Rows are points. Before rounding, the points of a table are all equally far from one centre. They may lie mostly on one side of it. Write the centre, to within rounding.

Points (7 x 3):
0:  5.1  2.8  4.0
1:  5.9  1.7  3.4
2: -7.3  0.2  1.6
3:  6.1 -3.0  0.8
4:  5.9  0.6 -0.9
5:  5.9 -3.4  0.5
6:  3.9 -2.2 -3.6
Centre: -0.4 -0.8  1.7

Points (16 x 9):
0:  5.3  0.8  3.9 -2.8  0.5 -3.8  1.1 -5.2  1.3
1:  2.0  4.4  3.1 -0.7  2.4 -5.1 -4.5 -6.7  4.5
2: -0.2  2.1  2.9 -2.9  4.8 -0.7 -0.7 -1.7  5.3
3:  1.3  0.6  7.8 -5.5 -1.9 -3.3 -3.2 -5.6  7.1
4: -1.0  0.3  0.0 -4.8  2.1 -5.4 -1.3 -2.2  8.2
5: -0.6  4.8  1.2 -3.2  1.8 -6.6 -2.0 -5.6  5.4
6:  3.7  1.2  2.5 -2.1  3.6 -3.3 -4.3 -7.2  1.4
7:  2.5  5.4  0.6  2.4  1.0 -0.1 -3.4 -1.9  7.0
8:  2.8  0.3  5.4  0.8  3.9 -0.9 -0.6 -5.6  0.8
9: -0.4  4.2 -3.0  0.5  3.1 -4.2 -0.4 -2.0  4.5
10:  0.8  1.6  5.1  0.8  2.7 -6.5 -4.1 -3.8  7.2
11:  1.7  2.2  5.7  2.7  2.9 -3.7 -1.7 -5.2 -2.9
12:  2.4  2.9 -1.3 -1.1 -1.9 -4.4 -1.2 -2.4  9.7
13:  5.9  2.2  1.8 -2.6  1.4 -2.2 -2.8 -6.2  1.7
14:  4.2  3.2 -0.1 -0.4 -1.6 -6.8 -2.1 -2.9  7.5
15:  0.7  1.4  4.3  1.1  1.8 -1.1 -1.5 -4.3  9.2
Centre: -2.6 -0.9  1.6  0.0 -4.5 -2.0 -4.0 -2.2  1.2

Points (25 x 20):
0:  1.9  6.5 -2.4  0.8  2.2  0.4 -5.5  3.5  5.5 -5.0  1.5  4.9  0.6  1.7  4.1 -3.2 -2.6  1.8  2.6  3.8
1:  1.0  2.0  2.5 -0.6  2.5  5.2 -1.8  3.8  9.1 -1.6  2.3  7.1  0.0  0.3  2.0 -3.9 -3.3  4.7  0.3  6.6
2:  2.9  1.7 -2.4  2.5  0.8  0.4 -2.4  3.9  5.2 -3.4  4.1  8.0 -2.9  0.2  5.4 -1.2 -4.2  2.9  4.7  7.0
3:  3.1  6.4  0.0  2.1  1.0  2.3 -3.2  2.5  4.8 -3.0 -0.3  7.3 -1.7  0.1  5.4 -1.7 -1.8  4.9 -2.1  6.5
4:  0.3  3.3 -3.0  0.2  0.5  3.0 -2.4  4.6  5.3 -3.5  1.9 11.0 -1.7  1.6  6.6 -2.7 -2.1  3.1  0.1  4.7
5:  5.9  2.3  0.6  2.2 -0.1  3.3 -1.3  6.6  4.8 -3.7  4.1  7.3  1.4  2.4  3.9 -0.1  0.0  4.6  0.3  3.0
6: -0.3  2.8 -2.1  1.9 -0.6  3.0 -3.2  4.6  5.3 -6.7  2.4  9.4 -0.3  1.6  8.2 -0.1 -3.9  1.4  0.3  2.3
7:  2.4  7.1 -4.6  0.0 -2.3  3.4 -2.4  3.5  5.6 -2.5  2.8  7.4  1.1  0.3  6.6 -0.3 -4.1  2.1 -0.3  3.7
8:  2.2  3.7 -4.3  1.6  3.0  2.2 -1.9  3.1  7.0 -0.2  2.4  7.7 -2.5  1.2  4.9  0.1 -0.6  3.4  2.9  6.4
9:  2.9  5.0 -4.4  2.9 -1.4  2.0 -5.4  5.2  3.0 -2.7  4.2  3.9 -3.2 -0.8  5.7 -1.4 -4.9  4.3  1.1  3.9
10:  4.1  4.9  1.4  0.8  2.4  1.5 -5.0  3.0  7.3 -3.7  2.5  5.7  3.7  1.3  2.5 -0.5 -4.6  2.5  0.1  4.4
11:  4.3 -0.8 -1.4  3.8  0.8  1.4 -5.3  2.7  4.0 -5.1  2.4  5.3 -3.1  2.1  4.9 -2.6 -2.1  1.3  0.6  6.2
12:  3.0  4.4 -2.7  0.9  2.1  2.5 -4.0  4.7  7.0 -0.4  1.7  5.0 -1.6 -1.5  6.5 -1.7 -1.4  2.8 -1.7  5.3
13:  0.2  0.1 -1.0  1.1  3.1  4.6 -4.3  3.5  2.7 -3.6  2.0  7.7  0.4  0.9  6.9 -5.1 -5.1  2.2  1.2  5.4
14:  2.1  3.6 -0.4  0.6  1.8  2.7 -5.2  5.4  4.0 -4.2  2.4  6.7 -5.0  1.9  6.2 -0.5 -3.6  3.2 -0.3  5.4
15:  3.7  2.0 -4.0  0.5  5.3  2.1 -1.4  4.8  4.0 -1.7  2.8  6.0  2.0  0.9  5.5 -1.6 -1.0  1.7  1.8  5.7
16:  1.8  4.1 -2.4  1.6  2.4  2.8 -2.6  3.5  9.1 -4.7  0.4  5.5 -1.6  2.2  3.7 -2.7 -1.5  2.6  1.8  5.6
17:  0.5  1.1 -3.1  0.2 -0.9 -1.5 -3.8  0.8  7.7 -7.0  3.0  6.3  0.2 -1.8  1.7 -2.1 -1.8 -0.4  3.5  5.7
18:  3.5  1.5 -3.2  3.6 -3.3  0.2 -1.5  3.6  8.4 -3.7  3.0  3.2 -0.3  4.7  4.7  1.2 -4.2  2.9 -0.4  5.5
19:  1.1  3.5 -1.5  2.6  2.6  3.3 -4.8  2.0  6.3 -6.1  2.7  7.9 -1.9  3.7  5.9 -1.1 -3.7  2.5  1.2  4.0
20:  1.8  2.1 -1.9 -0.2  0.4  2.1 -5.6  5.3  6.4 -2.0  4.2  8.3  1.0  0.5  2.4 -1.8 -4.8  4.7 -0.3  7.2
21:  2.1  5.3 -1.6  3.2  1.5  2.0 -3.0  0.5  7.0 -3.3  2.4  8.1 -1.6  0.6  2.4 -3.5 -1.8  2.0  0.4  8.5
22: -1.5  1.9 -2.3 -0.8  2.0  3.2 -2.9  4.5  3.9 -3.8  1.4  6.5 -2.6  1.6  7.1 -3.9 -5.3 -2.3 -0.9  6.2
23:  2.2  2.2 -4.7  0.8  3.5  0.3 -4.0  3.2  6.9 -2.9  4.3  6.6  2.4  0.9  3.9 -4.9 -2.6  1.7  0.3  4.1
24:  4.0  3.4 -3.9  0.3  2.1  1.6 -5.0  1.7  6.9 -4.2  1.0  5.5 -1.2  2.8  3.6 -0.5 -4.1  4.7 -1.0  4.5
Centre: -2.0  1.4 -0.2  1.5 -0.4  1.6  0.2  1.3  2.3 -1.3  3.3  3.9 -0.6  0.3  1.2 -0.1 -2.8  1.9 -0.4  2.1
